Every row gives one point. The last column is the point's height on a tilted bowl or saddle (a function of degree 2), plus a little noise. Count its main directions that bend up, bend down and stay straight.
In the rows, 128 means zero.

Points, 17 rows:
[[ 89 187 170 135]
 [101 140 171 152]
 [115 124 101 128]
 [ 95 206  98  26]
 [136 139 100 119]
 [124  99  85 156]
 [158 129 196 183]
 [137 130 148 128]
 [127 124 181 153]
 [ 87 147  70 131]
 [110 144 131 116]
 [118 117 103 131]
 [137 179 143 112]
 [116 123 152 131]
 [138 140  92 123]
 [ 96 167 132 102]
 [171 159  80 144]]
Directions: 2 up, 1 down, 0 straight

Points:
[[180  70 172  42]
 [117 141 152 127]
 [121  98 154 114]
 [159 188 170  79]
 [134  86 129 117]
 [ 97 173  94 129]
 [137 104  86 126]
 [ 96 128 102 139]
 [120 153 129 136]
 [121 122  83 134]
 [180 106 167  72]
 [106  83  98 120]
 [122 120 165 115]
 [155  67 140  86]
 [130 174 123 129]
 [155 105 151 106]]
Directions: 0 up, 3 down, 0 straight

Points, 27 rows:
[[ 96 168 109 152  96]
 [143 115 108 112 117]
 [154 124  43 123  80]
 [118 133 145  86 116]
 [137 183  98 103 101]
 [118 123 164 159 120]
 [111  63 146 166  84]
 [177  97  60  94  69]
 [143 149 138 171 133]
 [118 130 183 136 110]
 [110 138 167 139 114]
 [ 82 131 167 176  94]
 [124 119  74 161 102]
 [125 171 120 138 115]
 [ 94 149  84 168  88]
 [145 144 158 156 128]
 [ 86 131 155 110 101]
 [ 61 131 180  94  73]
 [155 165 138 123 119]
 [152 198 165 105  84]
 [122 104 137 118 115]
 [142  99 126 104 111]
 [ 64  91 126 134  67]
 [132 103 112 156 118]
 [ 78  90 113  68  80]
 [139 101 128 152 121]
 [159  99 169 122 106]]
Directions: 0 up, 3 down, 1 straight

Points:
[[ 97 127 116 109 171 139 111]
 [ 93 186 122  79  92 149 100]
 [160 139 130 146 167  98 105]
 [123 172 106 114 125 168 108]
 [144  91 118 139 130 160  92]
 [130 105 171 140 151 119  86]
 [127 114 156 114  90 102 129]
 [163 100 127 109 138  84 152]
 [120 115 167 141 156 115  89]
 [114 126 149  86  91 139 121]
 [139 156  77 125 120 142 102]
 [ 73  60 144 143 140  82  71]
 [119 143  45 132 159 103 136]
 [ 95 124 110 141 174 135 110]
 [127 107 116 130 137  81 128]
 [136 148  94 191  99 125  78]
 [138 155 141 166  78 159 130]
 [142 131  85 141 101 123 107]
 [ 53 148 145 102 192  83 120]
 [122 114 221 160 125  90  60]
 [197 108 168 140 188  75  82]
 [133 151 151 143 163 141 101]
 [110  91 159  79 153 120 100]
 [122  87 141 172 101  76  86]
 [ 70 112 139 134 108 135  83]
 [129 114 109 171 110 119  90]
 [105 115  70 113 161 103 145]
 [148 158 129  47 105 191  93]
 [131 192 161 147 144 125 117]
 [119  61 112 133 107 101 121]
 [144 110 128  96 142  88 144]
 [ 97 163 107 147  87 106  99]
 [ 52 168 120  91 108 154  88]
 [110 127 158 120 121 154 106]
 [133  75 132 147 179 118  91]
 [156 159 139 144 126 139 111]
 [143 157 115  84 137 194  86]
 [ 64 146 116  67 131 113  90]
 [128 105 120 193 162 115  68]
 [ 99  79 162 109 114  84 104]
 [139 167 154  59  95 147 123]
 [150 148 117  56 101  84 140]
 [100 109 147  68 151 166  73]
 [136 116 136 130 111 131 117]
 [133  93 177 182  85 148 100]
 [128  67 186 163  82 110 100]
 [148 133 149 105 160 112 114]]
Directions: 2 up, 4 down, 0 straight
